Each row is a point. Each copy is the shape, with its points in the same order, stretched, turned, moved and blurred by noise. Is it also mirrored, or only turned?
In the rows, 128 means zero.

Shape (7 x 3):
[[164 121 183]
 [194 121 160]
 [ 74 109 154]
 [ 74 125 149]
 [128 148  98]
 [132 163 105]
 [122 128  95]]
Copy 1 (7 x 3):
[[150 143 203]
 [148 186 181]
 [129  38 166]
 [142  39 155]
 [154 109  92]
 [172 112  92]
 [136 104  98]]
Copy 1 is: mirrored
Copy 2 (7 x 3):
[[163  96 182]
 [192 110 151]
 [ 77  85 161]
 [ 75 104 166]
 [117 148 117]
 [114 161 127]
 [110 135 108]]
Copy 2 is: only turned
Copy 3 (7 x 3):
[[200 118 152]
 [219 152 125]
 [122  66 127]
 [114  72 141]
 [119 144  89]
 [111 150 107]
 [117 123  88]]
Copy 3 is: only turned
Copy 4 (7 x 3):
[[179 189 126]
 [191 176  88]
 [ 80 153 172]
 [ 93 148 169]
 [120  87 108]
 [156  89 109]
 [116 104 106]]
Copy 4 is: mirrored

Shape (9 x 4):
[[164 118 135  60]
 [ 31 103 152 116]
 [ 84 128 103  80]
 [164 155 133 136]
 [116 109  90  95]
 [121 113 114 196]
 [148 130 142 132]
 [163 139 174 221]
 [112 150  92 145]]
Copy 1 (9 x 4):
[[197 114 112 112]
 [ 52  71  94 134]
 [128  85 132  88]
 [153 169 129 113]
 [153  95 149 116]
 [ 99 152 167 172]
 [145 153 124 132]
 [102 211 127 180]
 [117 137 170 108]]
Copy 1 is: mirrored
Copy 2 (9 x 4):
[[127 189  81  90]
 [ 75  78 104 120]
 [ 90 137  73 141]
 [153 178 136 138]
 [137 149  63 138]
 [175 113 132 171]
 [144 156 126 125]
 [187 132 192 145]
 [134 149 117 177]]
Copy 2 is: only turned
Copy 3 (9 x 4):
[[116 161 169  64]
 [ 94  97  41  73]
 [140 141  71  79]
 [ 90 160 141 145]
 [150 120  96  98]
 [115  82  80 174]
 [ 89 132 138 126]
 [ 37 108 133 198]
 [135 139  63 152]]
Copy 3 is: only turned

Shape (10 x 6):
[[154 167 102 172 138  96]
 [179 157 134 181 176 111]
 [ 75 113 119  90 173  66]
 [134 168 121 101  85 158]
 [178 122 110 148 124  95]
 [198 141 116 148 157 122]
 [133 134 127 148  68 168]
 [156 175 105 126  66 146]
 [ 93 124 110 108 212 119]
 [ 90  98  63 106 175 110]]
Copy 1 (10 x 6):
[[152 181 136 154  83 100]
 [156 183 182 156  59 117]
 [ 98 145  78 127  31 180]
 [145 139 135  76 145 103]
 [151 127 143 165  76 108]
 [175 146 172 148  74 118]
 [117 138 158 125 172  97]
 [157 141 134  99 153  72]
 [130 176 122 129  57 205]
 [136 147  86 163  83 199]]
Copy 1 is: mirrored
Copy 2 (10 x 6):
[[130 155 140 153  85 165]
 [159 147 181 196  81 183]
 [ 78 167 205 110 166 103]
 [154 136 102 142 127  85]
 [157 139 144 114 105 168]
 [182 148 156 158 108 170]
 [152  88  83 147 113 120]
 [164 135  75 124 109 105]
 [ 77 179 193 179 173 131]
 [ 71 179 138 131 180 139]]
Copy 2 is: mirrored
Copy 3 (10 x 6):
[[181 147 117 157 177 143]
 [183 115 158 172 184 152]
 [ 98 118 129 106 174  53]
 [143 141 120  62 154 173]
 [205 134 139 125 144 124]
 [202 130 172 130 171 148]
 [149 142 115  94 101 180]
 [180 156 105  80 149 182]
 [ 91 135 180 124 181  94]
 [111 177 166 111 143  76]]
Copy 3 is: mirrored

Shape (11 x 8):
[[123  58 105 121 183 192 165 109]
 [183 165 134 107 115 115 149  96]
 [122 104 119  87 162 144 176 168]
 [178 130 186 121 129 141 182 136]
 [161 211  93 157 111  51  67 133]
 [147 157 130 127 115 217 150 144]
 [138 127 134 153 121 127 103 160]
 [113 124 146 133  91 102 199 154]
 [147 167 123 131 112 131 127 103]
 [165  63  79 143  98 148 154 168]
 [123 164 173  85  81 112 124 136]]
Copy 1 (11 x 8):
[[125 136  89  88  56  95  44 112]
 [173 132 123 149 124 123 173  82]
 [101 137  88  95  87 119 115 154]
 [147 147 163 128  83 124 167 145]
 [165 131 120 223 232 158 149  98]
 [127 147 143 113  88 193 106 110]
 [120 120 145 168 148 144 100 145]
 [ 66 159 137 162  90 114 173 133]
 [146 136 133 151 142 138 136  80]
 [101 108  81 184  58 129  86 124]
 [101 103 166 129 146 128 188 118]]
Copy 1 is: mirrored
Copy 2 (11 x 8):
[[155  62  67 121 149 136 156  92]
 [171 161 139  90 159  74 164 119]
 [120  71 110  68 168 139 124 120]
 [195 123 159 103 198 115 147 148]
 [105 201  97 121 123  47 104 173]
 [165 133  97 106 140 162 194 183]
 [150 129 110 139 137 127 107 164]
 [141  70 196 118 160 112 130 166]
 [142 158 122 117 131  90 166 146]
 [204  53  93  95 115  96 112 168]
 [143 155 186 125 125 135 128 139]]
Copy 2 is: only turned
Copy 3 (11 x 8):
[[131  54  83 151 137 154 126  91]
 [147 183 140  82 151 119 149 126]
 [118  90 129 153 169 115 133 137]
 [175 155 150 133 197 140 118 120]
 [113 249 142 112 112  41 189 146]
 [133 174  95 149 168 168 116 159]
 [151 158 128 166 133 108 138 136]
 [122 134 181 168 182 140 174 131]
 [119 186 130 115 133 135 149 135]
 [182  90 106 163 138 128 204 144]
 [132 184 191 120 127 141 103 170]]
Copy 3 is: only turned
Copy 4 (11 x 8):
[[ 97 103 124  70 168 226 169 120]
 [145 175 155  91 121 107 126 115]
 [107 107 114  82 183 147 137 163]
 [123 127 194 114 138 146 112 172]
 [127 163 106 161  85  18 101  64]
 [141 153 117 112 112 193  79 167]
 [121 109 107 153  98 120 114 138]
 [ 72 141 131 112 112 109 135 198]
 [124 155 128  95  97 122 120 117]
 [143  99  82 155 132 170 191 165]
 [138 114 136  87  94  87  91 152]]
Copy 4 is: only turned

Shape (12 x 9):
[[125 123 102 120 138 145  90 136 134]
 [120 102 155 101  90 131 102 101 147]
 [166 101  71 174 148  67  97 147 133]
 [118 134 156 123 163 153 100 136  91]
 [125  83 143 197 163 143  94 147  80]
 [211  83 126 113  60 158  97 140 129]
 [127 117 147  83 156 136 191 155 128]
 [131 101 155 106 151  84 105 157 146]
 [135 130 162  87 130 149 160 119 125]
 [130  92 101  79 145 141  95 133 138]
 [181  94 100 105 161  94 122 104 143]
 [159 109 152 124 154 161 117 123 151]]
Copy 1 (12 x 9):
[[155 157 127 120 141 174 105 139 116]
 [114  95 138 159 156 112 125 128 123]
 [165 220 143  61 144 119  52 154 134]
 [197 123 115 110 161 172 153  95 157]
 [249 144 165  61 144 140 137 136 151]
 [116  72 118  63 122  92  71 151 117]
 [128 156  68 161 103  98 177 125 179]
 [160 146 109 157 131 118  87 113 186]
 [114 120  94 142 138 115 179 108 156]
 [142 141  99 155 150 164  93 170 138]
 [ 92 178 114  97 168 124  98 172 176]
 [131 115 138 101 129 155 142 142 176]]
Copy 1 is: mirrored
Copy 2 (12 x 9):
[[120 127 111  96 132 133 125 127 142]
 [124  84 159 119 122 101 128 118 165]
 [145 194 100 136 112 120 118 163 139]
 [ 77 102 125 138 127 158 131 138 110]
 [ 90 120  93 184 139 153 134 169 144]
 [160  82 151 109  86 141 138 173 202]
 [128 139 182 117 188 176 141 146  95]
 [102 160 176 116 122 110 120 163 146]
 [126  97 180 124 147 167 128 129 112]
 [128 108 136  73 144 112 118 151 145]
 [149 142 151 120 142 131  77 150 112]
 [117 120 155 130 152 156  93 138 147]]
Copy 2 is: only turned
Copy 3 (12 x 9):
[[140 153 133 130 111 117 136 116 147]
 [140 152 161  71  81 121 143 121 116]
 [114 131 111 163 181  77 158 105 110]
 [119 162 151 103 138 159 109 118 171]
 [ 90 167 171 142 176 152 149 117 157]
 [140 156 140  58 101  97 224 122 150]
 [106  78 131  96 126 143 127 148 175]
 [142 125 167 113 148  97 109 124 142]
 [123 112 133  66 106 153 132 131 163]
 [129 131 154 127  92  99 141 102 161]
 [119 102 126 113 149  98 149  73 148]
 [145 129 168  96 137 158 148 104 176]]
Copy 3 is: mirrored

Shape (16 x 12):
[[ 96 133  92 103  63  92 113 102 118 169  77  65]
 [130 147 170 119 145  76 116  99 162  79  80 157]
 [105 131  72 120 102 146  86 124 122 144 101  46]
 [169 145 133 111 177 107  91  94 180 109 121 199]
 [ 80 116 123 178  94 119  82 124 131 126  99  86]
 [149 194 130 154 153 121 144  86 135 105  90 192]
 [ 98  85 138 121  69 127 116 116 100 201 177 141]
 [151 159 122 142 162  62 107 109 133 108 133 142]
 [ 66 110 104 136 114 108 136 155  96 209 188 152]
 [106 118  99 116 164  84 120 106 136  89  87 196]
 [110  91 125 121 103 120 178 174 125 173 170 115]
 [118 107 121 117 106 124  98 131  46 149 109  77]
 [147 159  94 144  99  62  90  96 136  76  97 134]
 [107  78  94 126  53 146 137 149  95 152 168 125]
 [127  43 104 167 107 112 160 129 107 217 154 139]
 [112 137 119 129 153  98 134  47 138  85 134 128]]
Copy 1 (16 x 12):
[[ 96 191 129  77 125 230  95 159  83 155 114 114]
 [124 110 149 166 133 182 134 113 174 146 152 178]
 [106 165 100 100 124 180 103 148 107 146  97  46]
 [123  71  97 135 121 110 150 133 204 152 136 179]
 [104 159 114 159 148 165  94 150 107 141  88  96]
 [109 114 104 158 122 165 214  95 154 139 114 203]
 [ 93 114 111 113 107 113  49 160  27 181 126 150]
 [111  99  88 135 170 152 106 114 170 105 147 192]
 [ 79 155  93  86 124  75  61 162  43 151 138 182]
 [ 68 116 141 123 146 123 153 146 170 159 125 174]
 [159 150 127  82 148  95  68 135  43 143 141 137]
 [ 94 141 137 123 105 169  62  91  83 119  93  88]
 [ 87 102 108 136 186 211 144 133 144  97 122 145]
 [ 94 113 125 106 149 125  92 142  12 142 120  81]
 [132 134 104  83 167  78  58 157  61 198  64 155]
 [ 75  93  95 150 157 157 130  89 131 203 155 158]]
Copy 1 is: mirrored
Copy 2 (16 x 12):
[[152 123  83 214  57 129 116  96  68 120 122 161]
 [151  65  69 103 126 139 108  85 131  55  69 158]
 [125 123 120 187  68 103 106 122  43 117 120 134]
 [137  74 153 101 173 143 114  62 128  92  72 168]
 [133  94  94 202  91 106 104 141 110  96 107 108]
 [133 107 116 130 173 171 165 110 112  33  82 146]
 [160 128 115 203 142 143 147  84 134 179 189 119]
 [135  70  89 129 150 105 174  93 121 117  56 171]
 [156 148 136 209 145  88 200  94 133 166 185 132]
 [189 103 130 123 140 116 155  64 101  64  90 107]
 [154 191 121 161 122 113 179 123 148 168 167 113]
 [176  99  86 174  81 131 138 148  46 167 152 106]
 [146  87  68 151 135 116 140  74  78  92  40 128]
 [162 188 112 192 134 137 155 106  96 179 183  71]
 [172 149 176 197 105 157 207  92 154 190 156  92]
 [103  79  90 120 126 128 172  54 111  83 115 127]]
Copy 2 is: mirrored
Copy 3 (16 x 12):
[[136 109 125  84 138 205 107 215 124 146 129 124]
 [138 199 141 137 137 120 105 148 167 195  86 161]
 [105  95 166  98 125 207 135 179 117 125 134  95]
 [106 201 152 117 159 112 134 133 178 132 114 189]
 [100 126 148 156 129 199  92 158 106 157 131 121]
 [147 214 107 167 119 136 149 138 212 161 134 153]
 [143  84  89 129 161 132 111 188  67  84 153 163]
 [133 161 135 128 144 143 110 120 207 144  87 153]
 [102  88  63 122 113 146 112 163 109  65 121 158]
 [134 186 137 112  96 158 134 129 183 153  91 218]
 [141 106  81  89 112 129 119 140  88 103 122 109]
 [167  72 123 125 148 182 151 165 100 135  97 121]
 [176 179 183 120 135 193  98 141 198 143 113 147]
 [186  99 132 103 117 166 127 155  66  72 157 128]
 [144  96  47 107 154 177 125 122 105 117 172 178]
 [140 135 153 143 119 120 127 148 198 184 145 175]]
Copy 3 is: mirrored

Shape (18 x 12):
[[177 149 191 151 127 184 189 167 160  97 105 110]
 [101 127  94  82  85  84 195 160 111  79 135 105]
 [ 67 139 105 125 100 106 162 134  73  90 134 104]
 [171 127 149 144 170 139 153 130 195  68 106 131]
 [126  83 108 130 115 107 128 104  92 116 190 109]
 [176 128 159 170 152 119 120 140 181 162 119  88]
 [175 116 154 139 151 156 104 130 138 126 115 156]
 [154 161 173 132 204 179 150 190 173 117  66 102]
 [ 96  91 116  90 123  89 166  61  88 168 162 129]
 [ 92  98 111 114  95 109 167 145 127 107 147 122]
 [148  52 118 131  89  90 166  69 108 167 151 142]
 [101  55  96 153 110  88 142 117  89 172 147 159]
 [105 161 100 101  77 129 137 143 118  67  67  91]
 [147 112 186 135 119  89 112 106 138 144 160 159]
 [ 87 163  86  84  82 169 132 176 164 101 124 116]
 [ 55 109 113 123  75 139 169 110 139  80 132  96]
 [167  77 127 124 116 125 142  97 113 136 169 114]
 [153  56 183 113 141 125 111 137 141 137 121 112]]
Copy 1 (18 x 12):
[[176 135 158 174 176 168 160  55 155 125  99 168]
 [118 125 123 151 170 171 169 160 104 194 107 123]
 [159 127 103 113 185 139 144 181  92 163 124 117]
 [151 106 170 175 109 145 156  79 118 125  75 156]
 [154 118 131 135 122 135 104 143 120 147 168  63]
 [138 149 146 156  79  88 172  52 185 129 136 129]
 [140 138 165 153 123 127  97  84 125 117 128 133]
 [158 153 167 211 136  90 179  83 152 130  87 212]
 [140 147 187 117 103 130 163 178 106 122 185  83]
 [120 128 128 159 145 152 161 137 104 143 138 100]
 [142 172 186 115  92 161 144 118 114 118 173  52]
 [126 193 138 136  89 138 127 158 108 107 164  64]
 [128 129 111  92 220 131 148 132  62 204  68 149]
 [117 120 146 123  92 160 118  91 134 112 177 125]
 [ 69 104 126 146 203 106 142 144 111 150  92 129]
 [141  94 129 132 182 122 174 133  73 138 123  87]
 [159 140 172 144 115 140 122 103 140 131 161  67]
 [127 154 177 188  97 111 137  54 108 128 172 123]]
Copy 1 is: mirrored
Copy 2 (18 x 12):
[[194 207  95 148  92 174 129 112 144 210 134 175]
 [173 139 183  99  68 100 114 175 227 129 104 106]
 [155 104 182 149  59 115  75 217 168 120  99  99]
 [162 172 142 118 159 134 188 106 124 205  94 207]
 [ 73 136 160 110 143  72  90 157 180 136  69  93]
 [113 249 137  95 133 133 131  97  86 161 122 165]
 [150 172  93 111 163 108 157  96 104 161 120 120]
 [233 187 155 149 101 159 173  57  89 205 162 187]
 [ 95 114 124 108 134  41  60 155 219 115 145 132]
 [131 151 155 117 106 113 131 167 206 131 122  92]
 [ 91 192  90 107 174  42  88 162 227 119 131 117]
 [107 183 158 120 159  55 116 173 195 116 157  39]
 [199 119 137 141  63 133 138 168 137  80  77 121]
 [ 97 184  94  58 166 133  95 137 129 138 126 128]
 [135 126 133 121  50 155 200 142 165 110 130  74]
 [117 109 128 181 100 145 133 204 207 118 109 127]
 [ 92 170 113 110 153  69 104 128 182 151  97 119]
 [159 188 111 119 201 124 120  72 152 119 128 116]]
Copy 2 is: mirrored
Copy 3 (18 x 12):
[[149 157 125 203 161 114 116  82 184 138 111 177]
 [152 150 203  91 131 128  70 152 142 120 123 168]
 [ 86 172 196  90 167 124  91 167 143 125 125 160]
 [163 137 145 177 156  99 149  64 146 178 111 131]
 [137 171 135  85 167 107 113 164 155 123 145  89]
 [148 152  53 178 125 109 137 105 126 165 155 157]
 [123 119 103 171 143 113 170 108 148 127 108  92]
 [107 157 112 191 130 141 171  42 157 153 100 197]
 [135 198 114  56 151 153  81 159  92 111  75  92]
 [140 165 166 100 118 127  98 162 161 149 115 135]
 [179 202 105 114 120 119  94 175  92 116 106  62]
 [130 198 114 100  91 104 140 200 113 130 101  79]
 [107 117 212 156 155 180 124 138 124 132 161 179]
 [110 121  81 132 135  91  87 134 140 137 100  89]
 [139  96 164 111 137 193 156 161 195 160 130 187]
 [126 194 194 104 163 163  94 160 172 184 134 151]
 [170 177 106 121 156 119 117 140 139 110 134  78]
 [113 173 103 156  92 131 113  90 158 143 133  78]]
Copy 3 is: only turned
Copy 4 (18 x 12):
[[102  94  90 120 131  81  63 154 115 147  71  28]
 [ 58 107 178 150 124 141  47 120 121 140 199  98]
 [ 96 122 168 155 129 132  61  89 140 163 190 114]
 [112 133 137 117 124  56 110 160 109 104  79  61]
 [100 134 172 150  86 122  77  95 102 151 134 168]
 [146  97  86  84  93 115  99 153 140 101  83 126]
 [135 137  98 115 126 123 121 152 111 131  72 104]
 [137 103  76 137 145  91 115 175 174 102  67  61]
 [ 87 106 195 129  73 164 115 114 159 190 179 216]
 [ 65 110 155 144 121 115  72 103 105 150 177 120]
 [ 90  89 180 101  95 144 100 125  95 181 142 189]
 [ 93 109 154 116 135 142  99 100 114 169 158 200]
 [118 111 147 143 141 140  87 119 106 123 172  38]
 [118 145 104  88  76 150 100 156 131 167 136 161]
 [ 59 114 107 153 131 133  92  79 101 113 160  41]
 [ 71 102 175 161 111  76  86  70  86 163 194  82]
 [102 112 160 132  85 127  89 126  97 151 103 156]
 [130 111 107 147  92 118 120 172 110 138 116 155]]
Copy 4 is: mirrored
